Each row is a point. The window is the flat piece filled in between its corners: a triangle in 3 columns, a solid with four corners in 4, and so on. A path goes straight from each point to the next, and from the last back to the first. After which points does the path pass through the window?
In the rows, 128 means zero.

Window (4 x 4):
[[172 144 128 176]
 [ 87 102 210 163]
 [164 132  92 140]
 [ 89 149 163 142]]
Path:
(1): [123 140 227 139]
(2): [111 119 199 136]
(3): [ 80  93 183 195]
(4): [ 97 122 138 170]
(5): [123 126 184 103]
(6): [127 148 187 118]
(7): [ 81 145 156 180]
(8): [ 99 130 135 185]
Through the window after points: 2

Window (6 x 6):
[[ 76  59 155  24  85 185]
 [216 128 151 119 122 113]
 [ 82 150  52 154 146 152]
 [ 53 202 154 125 196 131]
 [ 57 150 112 175 176 191]
 [155 155 126 169  44  83]]
Path:
(1): [ 59 134 165 117 142 116]
(2): [ 92 163 171  75 154 171]
(3): [150 166 132 145  61 117]
(4): [141 124 124 161  82  85]
(5): [122 127 136 130 120 101]
(6): [119 206 116 102  88 150]
(7): [145 190 146  94 111 164]
(8): [105 120 158 123 147 108]
(9): [101 102 134 111 187  73]
(10): [171 159 146 124  95 173]
(11): [133 159 114 137  61 138]
(12): [119 126 115 169 125  76]
(13): [ 93 105 111 145 134 142]
(14): [101 164 118 144 132 197]
(15): [118 204 154 120 129 186]
(16): [ 76 148 142 126 200  82]
Through the window after points: 3, 9, 11, 15

Window (6 x 6):
[[154 144  96 157 158  70]
 [160 177 160  79 120  73]
 [ 99  98 115  53 209 139]
 [139 163 139 182  95 191]
 [ 76 144 128 164 122 159]
 [ 89  62 172  72 181 158]]
Path:
(1): [ 99  94 116  74 145  95]
(2): [155 160 175  75 189  96]
(3): [141 180 129 158 208 169]
(4): [131 138 110 129 120 116]
(5): [115 108  92  71 114 111]
(6): [145 146 128 159 226  97]
(7): [146 192 178  93 192 111]
(8): [136 147 135 100  93  90]
(9): [137 129 106 115 105 107]
(10): [111 172 216 149 163 148]
(11): [105 165 186 121 198 130]
(12): [ 81  96  81 111 130 123]
Through the window after points: 5, 7

Window (8 x 8):
[[146 166 127 103 139 126  73 106]
 [ 87  62 194  76 155 152  92 142]
 [  7 174 117 172 179 125 157 115]
 [131  50 180 132 177 123 106  73]
 [ 82 118  90 108 142 175  97 111]
 [183  75 124 158  84  62 186  97]
 [245 154  81 144  90 183 223 157]
 [139 140 150 141  91 169  89  99]]
Path:
(1): [145 143 123 171 125 157 114 165]
(2): [112  60 105 146 158 145 100 174]
(3): [ 90 145 135 121 138 143 140  98]
(4): [137 126 152 111 105 146 159  60]
(5): [165 125 133 155 116 134 115 135]
(6): [127  82 140 138 160 174  62 199]
(7): [ 86  97 173  90 143 133 129 104]
(8): [114 149 106  77  87 160 157  61]
Through the window after points: 2, 6

Window (9 x 9):
[[210 100 182 121 166 144  54  65 139]
 [146 154 141 166  91  76 116 152 186]
 [ 63  90 130 148 111  34 130 171  88]
 [184  66 114 135 182 104 111 185 118]
 [139 130  18  95 126 104 163 120 100]
 [127 118 112 173 191 148 147  80  14]
 [ 74 122  89  73 173 103 184 153  70]
 [ 89 162 118 120  83 111  95 161 114]
 [ 47  85 125  83 132 194 148  85  88]]
Path:
(1): [106 131  85 150 158 127 101 124 120]
(2): [ 87 103  97 127 152 131 120  90  81]
(3): [131 124 137 122 135 156 192 151  54]
(4): [131 102 143  91  87  95 152 147  87]
(5): [ 60 103 103 154 153  62 125 156 101]
(6): [125 143   7  88 160 112 134 125 121]
(7): [157  94 131 134  80  99 175 117  72]
(8): [186  97 142 119 134  92 151 170  85]
(9): [136  98 100 149 163 107  94 157 154]
(10): [129 143  92 146 160 136  74 106 224]
(11): [139 135 145 144 101  81 134 150 123]
(12): [131 122 122 107 135 113 149 121  72]
Through the window after points: 2, 4, 6, 8, 10, 12

Window (11 x 11):
[[136 103 149 164 107 214 147  86 168 139 144]
 [100 130 217  52 108  43 171 206 201  77 178]
 [102 146  43 146 110 115  86  79 139 133 112]
 [144 185 180  48  72  83 177  98 227 132 108]
 [ 36  79 166 135  84 178 139 186  78 148 172]
 [101  72 156 101 191 174 167 158 118 122  82]
 [121 199 162 163 138 105 154  96 153 141 130]
 [137 101  95 138 129  56 142 130 117 164 113]
 [158 143 128  93  66 129  95  95 130  86 111]
 [135 150 165  47  88  88  61 147 175 185 143]
 [165 147 103 108 109 143 172 164 163 106 110]]
Path:
(1): [135 151  99  70 140 183 203 108 111  84 173]
(2): [119 131 175 158 100 100  95 119 178 157  92]
(3): [ 89 123 177 154  50  85  88 161 170 139  87]
(4): [133 133 101 117 164 180 152  97 102 131 171]
(5): [122 148 145  76 162 140 142 123 119 120 149]
(6): [ 99  97 164 164  83 107 180 161 193 112  87]
(7): [126 110 185 187 129 120 143 185 180 122  74]
(8): [102 136 134  53 128 138 142 105 117 147 150]
(9): [ 97 166 139  52 139  98 186 143 147 115 198]
(10): [150  99 209 119  76 106 115 162 186 126  84]
(11): [126 117 122 163  81 101 153 125 197 128  79]
(12): [155 166 143  64 137  99 135 114 138 125 144]
Through the window after points: 1, 7

Window (11 x 11):
[[119 159  73 227 157 149 128  92  93  80  94]
 [188  68  58 230 137  75  72 120 151 197 129]
 [ 95 118 166 190 141 228 130 176 150 145 128]
 [163 138  76 129  64  46 126 163 106 158 226]
 [ 92 134 143 136 115  66 122 181 116 163 133]
 [124  53 152 133 165 173 163 120 144 159 163]
 [160 227 177 102 159 155  75 106  95  90 106]
 [129 177 189  85 144  90 138 120 219  60  88]
 [127  78 192 135  52  83 153 111 158 151 152]
 [180  69 199 127 100 103  66 182 131  70  82]
 [ 58 199  91 126 163 176  76  69 136 119 155]]
Path:
(1): [157 120 126 126 107 126 135 146 122 142 131]
(2): [115  71 166 206 133  85 132 141 165 141 188]
(3): [136 125 117 177 149 110  81 123 158 117 171]
(4): [162  99 154 136  97 168 147 115 112 137  82]
(5): [113  81  89 137 103 144 140 131 162 199  63]
(6): [150 113 128 172 140  95 102 139 126 142 164]
(7): [121 159 157 155 139 101 121 138 130 132 152]
(8): [125 125 126  68  89 119 100 146 141 114  75]
(9): [191  99 132  97  83 128 133 158 106 120  88]
(10): [ 80 196 173 201 178 104  94 111 151 130 181]
(11): [130 180 183 165 125  89  98 149 143 111 148]
(12): [156 110  56  95 110 147 133  79 112  99  67]
(13): [188 102 105 166  79 180  94 165 163 178  60]
(14): [118 105 139 155 170 103 116 106 124 118 169]
(15): [119  94 178 200 188 140 118  89 137  94 158]
(16): [144 129  85 135  65 156 125 170 143 179 102]
Through the window after points: 5, 7, 13

Window (12 x 12):
[[147  99 185 204 174 129 154 158 170 127 109 191]
 [206 123 119 188 150 159  93 136 217 108  95 122]
 [ 96 143  50 100 137  95 117 224  66 166 147  90]
 [214 117 162  97 133 100 127 122 190 111  95 130]
 [120  83  39 117  88  94 182 137  66 154 133 148]
 [191 135  33 111 125  59 178 186  89 123 173  92]
 [180 122 122 154 220 194  43 112 162 137 233 163]
 [182 117  43  98 106  82 132 159  70  49 125 181]
 [123 185 114 148 123 146 148 134 122  81 150 114]
 [185  85 159 145  82 115 132 176 227  90 129 148]
 [135  89  95 147 223  85  44 126 198 117 200  92]
 [127 150  75 109 130 131 203 178 162 118 104 174]]
Path:
(1): [167  90 116 124 158 159 158 144 178  82 135 139]
(2): [180 148 131 171 130 103 105 133 164 123 143 169]
(3): [125 152  83 124  99  82  68 164 171 196  96 149]
(4): [152  80  69 126 163 124 208 142  99  75 176 128]
(5): [147  89 101 134 148 111 159 169 135 109 119 122]
(6): [153 165  93 142 114  76 139 168 156 136 133 158]
(7): [178 146  72 145 117  74 136 148 153 129 157 151]
(8): [182  80  84 112 161 159 147 182  93  82 109  72]
(9): [195  94 125 127 147 150 171 184 139 103 110 128]
(10): [149 168 103 113  70  62 115 123 161 133 132 166]
(11): [151 141  94 136 128  62 144 168 132 128 149 129]
(12): [157  70  78 126 121 165 174 164 109 109  88 133]
(13): [174  53 101  86 174 122 150 154 104  90 133 120]
(14): [177 183  96 150 104  80 141 163 171 142 138 131]
(15): [176 149 126 159 120  84 100 127 186 124 147 166]
(16): [145  97 117 122 182 152 140 166 155 133 125  92]
Through the window after points: 3, 7, 13

Window (14 x 14):
[[ 77 173 141  90 120  99  45 183 130 129 105 192 190  95]
 [ 83 102 126  80 186 113  58 112 138 133  94 143 157 118]
 [169 143  38 105 132 174 173 128 114 187 108  69 127 160]
 [105 170 125 190 143  87  71 106 157  75 167 170 155 157]
 [139 150  94 154 179 116 182 128  84 218  60  80 100 115]
 [121 154 109 110 179 165 137 178 117 159 129  81  73 112]
 [176 172 114 154 173 118 134 104 200 184 134 114 135  89]
 [109 211 167 135 183 124  53  88 112 122 189 179 200 110]
 [179 156 183 188 154 166 111 106 161  91 131 175 181 145]
 [ 99 126  56  89 125 163 221 103 116 124  91 133  86 100]
 [123  88  94  95 139 122 227 148 110 162 157 126 119 145]
 [131 149 144 100  99 134 156 102 127 174 111  72  97 137]
 [ 94 174 114 133 163 175 180 128 165 202 110 104 127 172]
 [ 94 189 155  94 182  78  84 142 145  67 111 128 211 112]]
Path:
(1): [ 26 125 120 157 126 141 141  89 160 149 180  98 167  95]
(2): [172 172 130 104 161 117 114 148 125 145 107 158 140 132]
(3): [135 198  69 100 203 113 129 136 114 194 101 143 122 156]
(4): [128 103 156 151  80 173 144  95 145  83 153  71 183  86]
(5): [ 84 146 108 140 144 161 115 114 140 154 139 150 200 100]
(6): [153 190 151  66 145  75 120 166 164 103  98 132  73 157]
(7): [141 197 127  93 183 130 139 132 152 186  98 135  67 155]
(8): [ 83 133 103 160 144 174 172 133 135 168 127  86 177 134]
(9): [126 122 119 168 189 146 127 164 183 162 180  92 249  75]
(10): [144 171  99  87 117 111 178  83 107 160  80 145  18 173]
(11): [137 190 143 104 144 121 127 151 143 145 116 164 116 185]
(12): [110 144 102 149 152 139 143 111 129 137 144 104 154  78]
Through the window after points: 1, 3, 7, 9

Window (14 x 14):
[[177 117 136  88 127 136  56 121 113  82 132 153 113 134]
 [ 64 160 114 106 142 107 158 130 185 121  88 100 158 137]
 [ 61 133 187 117 152 109  97  90 171 152 117 118 118 142]
 [144 140 143  93  94 146 155 138 133 249 142 155 102 157]
 [153  73  82 157  82 128 202 125  73 186 183 146  82 106]
 [143  76 119 140  90 129 115 168 150 157 156 154  90  55]
 [158 138  87 176 202 137 164 132 197 122 215  60 137 101]
 [166 148 120 165 181 159 123  99  85 197 123 134 112 103]
 [120 105 168  80 157 150 152 149 119 112 187 121 141  42]
 [119 109 119 153 167 187 110 109 124 181 138  59  83 126]
 [148 102  74  89 160  76 172 165 119 209 163 145 163 127]
 [168 157 171 137 170 110 110 126  74  95 133  43 179 122]
 [190  66 135 132 109 129 123  82 136  81 103  94 148 115]
 [144 117 146 142 175 104 149 117 168  81  96  63  85 115]]
Path:
(1): [161 138  60  71 102  94 144  83 134 145 145  99 118 110]
(2): [123 110 199 159 185 164 113 147 128 140 123 121 126 145]
(3): [110 104 164 174 147 137 160 164 139 152 134 134 145 128]
(4): [164 125  81  41 117 126 101  73  97 178 135  99  72  99]
(5): [154 109  85 123 123 110 151 115 112 167 158 117  98  89]
(6): [129  90 151 185 151 170 197 166 137 158 187 121 147 170]
(7): [126  87 131 143 137 142 162 145 148 145 137 135 130 131]
(8): [146 130 135 110 106  92  91  60 100 151 145  92  90  84]
(9): [136 129 120 102 141 135 134 121 137 165 150  96 112 109]
(10): [134 113 138 157 151 140 122 143 126 153 136 138 112 124]
(11): [128 101 140 139 150 129 130 141 122 144 149 124 120 123]
(12): [143 129 127  88 121 143 131 121 166 118 139  91 109  39]
(13): [157 138 121  97 143  91 105 118 149 139 146  55  91 111]
(14): [124  95 148 157 135 198 165 135 117 150 124 202 143 143]
(15): [118  82 138 160 150 136 128 147 125 129 146 118 117 138]
(16): [155 127 122 115 117 118 135 122 156 153 140 115 106  72]
Through the window after points: 5, 7, 11, 13, 15

Window (14 x 14):
[[168  85  99  76 190  99 192 192  35 110 150 150 121 119]
 [179  98 115 169 197 161 115  34 173 117  96 153  99 134]
 [127  37  92  79 197  49 175 159  82 143 137 110 109  71]
 [185  54 110 197 144 137 122 115 154 106  44 133 109 136]
 [ 76 156 137  61 108 149 114 166 127 123 136 119 166 152]
 [125 151 139  66 109 120 170 160 146 199 133 122 198 191]
 [ 87 186 181 119 106  74 142 154 133 174 109 174 152 176]
 [122 190 138  79 149 129 145 140 137 162  43 128 154 147]
 [212  51 155 136 146 171 110  69 134 143  80 152  78  77]
 [140 174 128  96 111 106 121 132 147 143 109 165 217 117]
 [145  52 141 122 249 109 182 218  87 136 143 128 135  71]
 [129 176 169  96 122 105 104 120  89 159 117  88 199 169]
 [166  98  88 151 167 163  60  90 120 193  82 170 118 124]
 [162 195 133  96 103  87 112 172 160 155 141  95 127 149]]
Path:
(1): [131 111  75 117  74 113 172  95  64  98 112 101  68  37]
(2): [134 141 126 158 146 144 184 136 125 128  91 135 139 120]
(3): [149 103 134  92 189 110 119 134 124 151 111 132 137 125]
(4): [217 112 138  31 153  98  61 195 112  99 103 173 144 128]
(5): [120 126 131 131 147 130 162 121 122 176 116 126 153 135]
(6): [ 64 138 112 191 148 197 137 133 116 127  96 140 140  66]
(7): [175 122 152  47 157  49 138 147 120 171 111 130 145 176]
(8): [149 128 148  36 157  83  87 124 127 138 109 157 120 161]
(9): [135 141 121 157 114 150 206 171 106 184 136  87 203 137]
(10): [110 147 110 150 121 147 124  87 103 156  78 128 154 113]
(11): [202 117 174  59 186  81  97 168 144 150 155 139 159 188]
(12): [143 140 162  82 214  84  67 135 206 113 105 136 126 154]
(13): [147 119 127 135 107 125 151 131  98 169 105 143 135 122]
(14): [132 142 107 144 139 134 161 140 123 158  91 124 152 122]
(15): [158  78 143  70 173  88 109 158 133 140 136 153 106 132]
(16): [158  79 149  99 212 106 133 159 135 168 106 146 149 138]
Through the window after points: 2, 4, 6, 8, 10, 12, 16

Window (14 x 14):
[[ 82 149 172 111  80 176 159 126 144 134 105  84 132 166]
 [ 56 113 143 149  72 109 166 126  90 124  99 112 134  78]
 [134 112  82 127 181 169  74  62 132 131 161 226  74 173]
 [109 164  73 103 128  95 169 109 202 147 139  99  70 180]
 [180  67  45 218  51 133  84  90  89  67  88 127 101 230]
 [118  85 143  29 116  95 149  95 124 103 138 106  89 116]
 [163 211 163 137 129 130 127 133 129 130 169 114  93 170]
 [ 49 109  98 144 161  66  92  79 126 219  88  25 163  85]
 [ 70 180 121  97 139 122  95  81 116  82 111  73 141  77]
 [135 146 160 142 112 129 191  54  76 120  75 101 131 101]
 [140 112 112  16 119  88 151  88 142 136 117 157 168  77]
 [192 143  83 149 119 142  29 130 125 143  43 123  42 160]
 [116 106 153 137  52 159 116  85 160 184 111  80 108  55]
 [132 117 153 144 121 100 157 125 185  90 100  95 117 150]]
Path:
(1): [144 123 119 126  71  94  85  31 127 132  75 135 113 196]
(2): [ 97 172 113 151  86 102 145  57 177 121  88 124  64 166]
(3): [141  80 114  71 154 150 132 186  98 170 187  83 164  81]
(4): [120 137  79 164 158 171 132 138 100  84 111 112 107 139]
(5): [119 149 183  66  84  73  95  27 158 165 114 119 114 107]
(6): [ 49 169 179 142  57 119 115  56 192 117  70 166 130 147]
(7): [126  91  91 126 121 115 163 155  63 140 129  67 106  83]
(8): [178 152  11 124 140 174 162 189 128 132 112 111 108 194]
(9): [144 146 149 129 111 116  86  89 126 134  93 117  88 124]
(10): [125 133 137 135 102 103  89  84 139 106 104 118 101 158]
(11): [133  96  78 132  82 217 195 161 101 163 100  71 126 147]
(12): [137 116  95 128 126 133 146 109 124 122 104  99 122 139]
(13): [103 156 142  92 119  86 116  82 137 118 126 133  94 146]
(14): [111 100 157 112  57  91 102  50  95 159  81 155  96 183]
(15): [142 136  90 145 125 140 153 129 150 114 125  94 112 139]
(16): [135 115 102 117 156 151 159 166 131  86 150  88  98  98]
Through the window after points: 2, 4, 6, 8, 10

Window (14 x 14):
[[126 186  67 137 142 105 108 175 147 171 120 148  39  93]
 [129 135 178 149 152 145 190 128 114 154 157 147 192 140]
 [192  84 168 106 118 154 186 150 139 139 125  48 107  75]
 [126 105 100 142 111 164 171 168 101 117  64 112 108 157]
 [164 136 115 158 102 114  93 214  82 124  63  63 128 120]
 [149 169 192 157  84 131 128 148 166 126  91 141 147  75]
 [129 157 139 117 158  82 110 121 141 109  95 146 193  88]
 [119 195 140 161 146 149 123 126 173  53  91 107 163 194]
 [159 199 135 108  95  91 144 153 146 173  81  92  73 123]
 [100 105 159 171 131  79  48 149  93 155  93  76 157 147]
 [116 125 100  52 181 199 122 179 152 147 108 143 199 158]
 [125 133 175  98 114 102 107 217 178 107 156 157 127  93]
 [ 65 173 171 127  56 131 140 170 133 165 161  72 152 127]
 [115 124 152 120 170 193 143 185  97  72  71  53  90 164]]
Path:
(1): [131 134 151 110 108 134 129 150 123 116 116 129 128 125]
(2): [128 157 126 144 117 202   7 105 120 104 131 101 125 115]
(3): [123 133 169 151 124  86 148 177 131 137  80 101 150 135]
(4): [104 113 175 136 181 123 159 185 192 117  55 123 191 123]
(5): [146 194 115 144  89 142 109 112  91 115 156  98 105 158]
(6): [168 141 180 100  55 162 141 159  71 118 117 122 125 124]
(7): [117 141 112 146 162  91 132 162 192 156 114  93 132  99]
(8): [125 143 137 146 150 132 124 181 152 128 107  88 153 116]
Through the window after points: 2, 4

Window (14 x 14):
[[161  62 105  64 141  90 115 107 216 190 226 214 165 173]
 [196  71 174 135 151  87  78  66  94 107  32 118  80 190]
 [108 207 159 118 164 146 216 167 116  64 120 116 105 106]
 [ 95 126 175 196 136  63 106 171 157 125  51 204 115 127]
 [135 104 111 181 184 205 177 163 157 171 106 169 210 127]
 [149  67 129 163  96 133 192 185 198 145 132 135  43 115]
 [195  52 148 140 182  98 128 144  52 176 112 121 152 130]
 [129  42 133  95 106 131 102 202 130 107  62 128 104 117]
 [101  39 125 145 142  58 123 161 165  93  65  64  89 133]
 [136 108 146 153 128 159 151  93 154 151 145 117 138  88]
 [170  76  71 136 162 103 125 103  98 118 136 147 118 109]
 [215  80 165 213 103 198  58 157 129 142 109 110 173 179]
 [111  82 176 116 123 156 117 172  28 107 156 171  77 186]
 [130  97 112 103 207 177  78 165 165 151 158 144 145 118]]
Path:
(1): [182 143  91 146 133 124 137 117 143 161  89 122 119 144]
(2): [108  26 203 145 157 131 131 185 160  84 144 146 125 112]
(3): [124  68 138 112 205 147 126 147 149 114 153 170 134 108]
(4): [167 113 111 129 135 143  73 153 140 185 120 110 136 159]
(5): [122 150 120 103 160 131 154 170 113 143  96 116 132 136]
(6): [136  76 169 177 132 134 150 110 168  84 144 125 103  94]
(7): [171  25 131 140 162 130 128 120 145 104 158 136 155 119]
(8): [123 130 143 117 120 133 111 162 123 162  80 140  95 140]
(9): [141  84  99 116 142 122 136 128 144 165 134 117 129 166]
(10): [180  51 170 131 171 155 105 165 147 101 144 186 156  86]
(11): [202  57 176 148 201 105 139  94  79  97 100 163 144 125]
(12): [127  92  73 128 120 126 115 165 116 162 145 125 105 131]
Through the window after points: 3, 5, 7, 11

Window (14 x 14):
[[127 148 196 139  76 145  74 219 104 170 196 139 182  84]
 [124  63 159 134 161 174 117  63 170  90  58 128  56  84]
 [155 151 101 170 162 100 128 193 149 146  83 137 149 119]
 [148 135 129 134  92 143  71 101  91 136  96  89 112  82]
 [140 152 138 101 176 143 134 139  85  92 131 161  68 136]
 [ 91 128  95  86 143 138 119 182 116 153 126  99 139  81]
 [ 54 179 147 151 158 151 157 101 174 103 141 106 136  62]
 [152  67  19 195 117  88  79 100 184  61 156 115  75 141]
 [ 82 154  90  62 197  93 107 109 148 112 137  29 152 149]
 [161  84  87 149 116 115 179  90 118 124 168 143 143 204]
 [249 171  75  94 117  60 171 181 133 101 138 113 136 157]
 [ 85 150  86  71 188 117 126 125 154  20  88 169 117 134]
 [127 145 150 159 128 173 200 150 145  84  90 135  95 169]
 [104 111 112 106 108  45 179 120 101 157 150 114  95 214]]
Path:
(1): [131 126 127 130 140 117 146 150 103  75 106 133 125 124]
(2): [111  80 164 144 145 106 151 135  77  83  92  97 106 150]
(3): [143 161  70 116 135 114 113 111 179 115 148 121 120 135]
(4): [154 173 142 154  93 142 121 122 182 141 125 155  96 190]
(5): [126  76 100 125 157 120 136 144  79  85 109 102 124  56]
(6): [155  85 140  95 136 151 142 158  54  26 103  96 141  73]
(7): [122 152 130 143 155 132 129 127 160 143 121 152  83 148]
(8): [146 124 107  97 147 141 125 135 136 128 131 149  95 147]
(9): [107 148 135 137 141 108 130 117  96  72 105 111 106 114]
(10): [ 95  94 137 149 146 112 129 121 101  79 119 119 130 117]
(11): [102 181  89  93 142 157 124 130 191 173 157  96 123 123]
(12): [121 163 124 101 155 148 133 129 153 187 132 113 130 138]
Through the window after points: 6, 8
